Every row gives one point. The last column is the point's height on a tilted bowl or saddle (a function of degree 2), plus a little noise. Count its main directions that bend up, bend down and stay straight.
In the rows, 128 means zero.

Points:
[[ 58 125 187  68]
 [181 154 189  43]
 [129 148 111 109]
 [118 103 167  92]
 [ 94 120 142 103]
 [173 134 161  84]
 [190  70 105 127]
 [110 120  70 117]
 [168 110 104 119]
 [209 150 151  66]
 [ 97 198 105  93]
 [164  69 193  78]
 [174  45 186  86]
 [126 158  81 110]
 [196 125 135 100]
 [ 67 118 150  96]
 [127 155 183  64]
 [156  91  82 123]]
Directions: 0 up, 2 down, 1 straight

Points (27 x 5):
[[112 113 118 184 150]
 [ 76 144  87 187 129]
 [173  77 239 105 222]
 [145 176 121  89 149]
 [146 145 140  62 154]
 [ 87 111 103 193 140]
 [184 121  96 168 170]
 [176 148 130 107 151]
 [ 51 140 182 169 179]
 [175 144  85 118 151]
 [120 237 168 122 206]
 [131  97 128  68 147]
 [116 191 184 135 187]
 [107  78 137  89 143]
 [ 96 146 208 143 194]
 [ 74 146 190 107 172]
 [ 94  46 142 112 155]
 [151 126 124 166 153]
 [161 142 104 122 143]
 [184 110 142 165 172]
 [100 110 153  31 167]
 [148 191  97 188 173]
 [138 156 129  75 147]
 [179 174 205 154 204]
 [ 58 179 116  53 138]
 [128 143 126 125 135]
 [ 77 121  91 105 108]]
Directions: 3 up, 0 down, 1 straight

Points (44 x 7):
[[181 134 103 168 157 156  24]
 [103 154 173  71 123 119 137]
 [122 108 109 145 120  97  96]
 [120 167 137 109 151 191 132]
 [ 98  69 102 146  85 135 100]
 [153  80  48 208 145 100   7]
 [119 153 108 160 139  87  86]
 [127  59 127 198  85 182 120]
 [132 107 183 113  97 106 112]
 [ 71 147 101 117  87 150 124]
 [103 150 185  68 131  93 132]
 [121 114 107 207 118 152  82]
 [112 128 196  26  59 165 137]
 [ 79 102 122  79  98  95 118]
 [142 123 151  94  87 146 118]
 [ 43 107  83 104  97 129 140]
 [192  73 123 120 201  96  71]
 [ 77 140   7 121 163 168  67]
 [134 154 115 117 189 102 110]
 [155  83 141 168  87  77 107]
 [147 103 134  76  38 147 102]
 [ 80 107 115 103 123  55 133]
 [ 85 108 120  49 172 211 184]
 [164  88 168 106  37 142 131]
 [117 155 137 152 138 103  92]
 [ 73 108  93 150 157 184  99]
 [ 82  98 129  74 146  96 136]
 [135 110  72 117 140 168  46]
 [147 187 168  72  99 177 153]
 [ 78 202 167 107 176  82 116]
 [170 185 127  81 118 116  98]
 [179  64 185 230 105 117 145]
 [104 119 213 145 100 101 100]
 [137 191 101 121 133 149  74]
 [159  94 131 110 128 147  89]
 [145 128  63  88 242 124 119]
 [218  23 159 159 131 133  73]
 [157  80  92 190 126 101  52]
 [109 131  87 136 122  28 138]
 [ 77 147 197 111 142 167 145]
 [ 92  90 144 101 159 148 132]
 [ 82  60 139 136 177 114 113]
 [136  96 137 111 111 168 106]
 [130  97 146 144 212  59 116]]
Directions: 2 up, 2 down, 2 straight

Points:
[[100 177 136 113 116  94 167 152 108]
 [110 190  83 122 160 117 120 193  52]
 [ 68 132 122 167 102 123 132 201  84]
 [128 198 129 104 101 224 149 131  18]
 [ 85 125  73 134 142 120 131 185 101]
 [ 98 158 122 166 184 140 118 127 106]
 [126 143 163 133 118 150  80 126  85]
 [ 66 110 134 208  99 141 122 127  95]
 [138  84 162 117 112 145 151 122 137]
 [107 149 100 123 113 123 122  78 161]
 [110  97 152 160 112  87 167 169 142]
 [107 116 133 120 109 135 164  69 153]
 [110 144  64  99 148 111 129 139 132]
 [ 38 191 152 128 171 158 140 137  57]
 [148 136 138 130 128 148  69 154  71]
 [133 109 148  83 150 129  95 171  81]
 [155 147 158  39 142 139 116 135  72]
 [112 147  67 138 145 117 130 173 103]
 [115 115 104 194 125 170 155 133 109]
 [168 176 105  78 178  89 115  81 133]
 [ 83 115  68 154 170  75 178 128 154]
 [156 145 106  97  87 176 151 176  99]
 [102 127  86 139 162 127 101 110 146]
 [103 107 169 124 165 126   7 131  43]
 [180 171  98  71 155 132 170 149  93]
 [150 112 119  85 137  96 158  97 161]
 [114 108 134 126 145 138  91 136 112]
 [172 100  98 141 106 133 122  99 138]
 [145 138 139 158 103 121 113 102 119]
 [ 95 172 122 116 127 115  58  99 142]
 [129 113  52 139  75  95 113 128 128]
 [136 137 128 140 140 103  98 126 121]
 [134 153 112 172 226 143 148 137  95]
 [ 53 111 129 140 120 117 128  46 169]
 [ 91 140 135  89 147 125  95 143 108]
 [150  80 148 129 118  79 156 170 154]
 [ 22 159 105 116 104 173 141 163  44]
 [150 119 135 146 164 134 150  83 148]
 [108 141 152 137 140 112 164 152 119]
 [163 138 120 191 132 133 105  87 100]
 [144 124 139 182 154  86 152 132 123]
 [193 164  92 156 155 170  85 171  24]
 [110 131 166 105 100  83 159 109 142]
 [162 123  95  60 191 102 113  64 159]
 [190 204 114 124 129 119  87 113  49]
 [125 147 161 135 134 174 120  99  93]
 [121 140 164 136 156 114 102 184  67]
 [153 119 103 118 122  87  72 162  91]
 [ 55 126 137 150 140 116 134 121 131]
 [116  84 100  79 133 128 130 176 116]
 [154 173 138 119 124 154 165 157  83]
 [147 129 121 155  96 141 153 167 128]
 [141 161 150 114 135 171 110 136  72]
 [141 116 177 134 110 141 112 165  93]
 [ 86 139 152 131 115  44 120 111 143]
 [ 89  90  69 147 113 161 100 141 102]
 [145 110 156 167 148 214 114 117  54]
 [171 127  94  56 134 140  81 141  78]
 [115 108 143 111 162 175 110 110 102]
 [148  77 134 142 138 133 171  72 162]
 [166  76 134 115 131 132 142 125 151]
 [177 128  67 165 114 106 175  89 137]
 [126 104 149 131 141  99  83 106 124]]
Directions: 1 up, 6 down, 1 straight

Points (67 x 9):
[[165 160 145 125 123  91 146 117 165]
 [113 102 104 230 134 126 155 118 108]
 [ 48 128  90 110  90 113 188  24 220]
 [104  75 160  58 122 127 115 194 187]
 [130 104  80 155  43 131 177  86 115]
 [114  70 145 139  96 165 144 110 117]
 [ 99 152 172  91 176  90 108 167 175]
 [121 112  81 122 137  62 121 111 109]
 [ 67 141  86 154  92 159  71 184  97]
 [ 91 107 169 114 102 124 134 100 168]
 [119 149 169 167 177 140 177 124 187]
 [199 152  40 128 139 130  76  73 108]
 [166  90 140 107 167 121 198 175 151]
 [137 167 101  72 131  73  91 120 123]
 [ 69 107 111 107  98 114 157 105 147]
 [ 59 125 168 132 138  98 111 182 134]
 [159 108 170 126 132 152 180 190 147]
 [182 152 180  94 113 128 112 117 200]
 [170  69 161 215 104 102 136  60 183]
 [161 131 112 112  88 153  85 125 127]
 [145 153 165  89 192 126 193 176 221]
 [ 52 102 168 134 103  57 173 134 128]
 [109 186 133  78 185  88 197 133 234]
 [150 153 114 144  94  99 122 126 119]
 [198 103 178 125  80 135 140 158 177]
 [106 134  51 102 159 139 142 158 115]
 [114 109 139 174 179 147 180 149 141]
 [ 97 173  96 135 110  89 111 168  86]
 [162 120 181 156 103 100 196 149 144]
 [ 83 199 145 122 163 175 142 130 144]
 [121 169 139 192 118 116 151 132 151]
 [165 152 121 121 158  65  85  66 177]
 [141 157 119 178  51 127 174 104 156]
 [122  69  98 109  95 150 139  96 113]
 [151 147 140 115 127 154 119 106 152]
 [134  75 119 148 136 117  53  55 143]
 [148 128 104 143 188 212 152 164 107]
 [149 150 119  62 100 116  94 145 137]
 [ 62 139 127  87 111 160 130 210 140]
 [111 202 113 139 175  89 115  34 200]
 [114  89 141 176  98 161 175 169  93]
 [ 69 101 188 143 161 139 151 109 171]
 [122 134 105  47 121 164  96 113 146]
 [198 202 130 177  79 182 194 212 147]
 [143 193 131 172 197 141 168 160 197]
 [ 96 105  64 184 100 112 120 143  73]
 [153 215 108 124  98 120 189  89 191]
 [ 99 118 112 190 133  81 129 105 118]
 [125 115 100 148 132 107 146  88 129]
 [180 149 147 192 136 106 109  98 194]
 [110 103 146 106 179 172  84 168 148]
 [118 136  98  94 109 185 152 130 118]
 [114 153 162 126 148 123  91 128 148]
 [136 106  92 112 156 161 153 188 109]
 [181 171 144  64 140 154 127  92 192]
 [125 109  84 164 136 239 108  89  33]
 [229 141 104  60  34  86  78 194 102]
 [ 96 126 156 120 111  62 114 170 108]
 [ 87 122 133 188  36 124 249 136 104]
 [ 82  89 150 199 165 192  73 122 115]
 [199 144 175 114  75 216  89 143 180]
 [ 95 168 126 109 103  97 117 114 136]
 [118 200 148 157 114  90  21  94  88]
 [169  87  70  89  93  87 171  72 136]
 [ 66 231 147  72 159 105 121  90 178]
 [107 178 105 110 139 104 129  97 151]
 [150 146 184 148 144 154 140 143 181]]
Directions: 4 up, 2 down, 2 straight

Points, 61 rows:
[[118 124  66  77 133 186 153 142 109]
 [ 64  97 131 122 135  94 169 147 153]
 [114  48 209  97 166  88 120 150 173]
 [196 180 149 124 140 124 134 160  72]
 [107 123  66 168 127 118 149  99 122]
 [157 172  82  69  61 203 126 104 142]
 [158 151 163 146 162 114 158 159  78]
 [ 69 108 123 123  93 154 126 179 121]
 [159  92 195  95 174 175 178 101 115]
 [ 70 186 195  95  79 223 110 142  56]
 [131  94 111 139  74  45 105 155 158]
 [112  71 136 156  89 116 105 110 149]
 [130  61 159 127 108 129  89  37 214]
 [ 72 174  81 214 173 164  79 140 121]
 [107 134 101  76  66 119  70  93 165]
 [188  86  99 137  66  56 147  70 218]
 [126 101 102 195 188 158 138 123  90]
 [ 96  84 143  73 210 157 166 105 169]
 [102 143 129 115 113 176 176 159 103]
 [ 93 187 159 121 162  47  78 156  22]
 [204  69 198  88 141 110 180 136 158]
 [143  25 135  79 149  94 159  56 210]
 [ 79 108 100  99 127  67 179 191 159]
 [139 175 121 170 196 178 114 118  87]
 [ 53  11 117 150 177 110  80 128 174]
 [103 222 116 181 114 124  92 105 100]
 [ 90 156  81  76 159  84 209 141 127]
 [134 209  83 130 130 154  79 134 129]
 [116 136  83  90 145 167 117 191 118]
 [127 108 139 172  39 159 102 206 164]
 [133 145  30 125  44 127  92 151 166]
 [ 77 102 149 162 151 106 112 107 118]
 [108 140 106 104 157 134  77 187 109]
 [ 68 121 164 107 108 100 121 130 132]
 [150  99 146 192 125 132 161 115 106]
 [235  79  94  73 188  44 134 143  98]
 [144  67 165 106 108 151 156 112 149]
 [ 47 224 129 129  96 130 147 102  76]
 [ 68  47 126 154 145 128 226 211 215]
 [105 174 129 145 172 144 144  95  82]
 [102 152 177 145 112  82 167 156 106]
 [106  78 179 132  99 168 151 141 128]
 [ 78 123 166 111 124 189 116  79 123]
 [158  78 173 112 108  45 161  98 203]
 [114 124 126 128  94 190 116 126 110]
 [155 114 175 104  82 149 141  91 162]
 [188  99  82  93 111 235 114 148 110]
 [229 160  80  57 180  90 189 135  75]
 [ 86  89  69 159  87 104 131  18 184]
 [ 70  69 114  71 158 158  80 132 163]
 [199 137  83 131 130 148  88 206 145]
 [102 115  95 101 108 232 121 136 100]
 [ 91 109  82 159 108 107 140  31 165]
 [152 181 126 182 129 106 140 173 103]
 [126 122 166 134 183 156 122  67 109]
 [ 67 122 128  54 140 161 128  94 152]
 [153 140 167 166 156 114 100 132  79]
 [120 101 178 137 152 123 170  97 123]
 [135 130 111 141  99 180  56  80 170]
 [234 154 151  90  86 128  83 196  88]
 [108 130 125  76 130 150  79 222  89]]
Directions: 3 up, 2 down, 3 straight
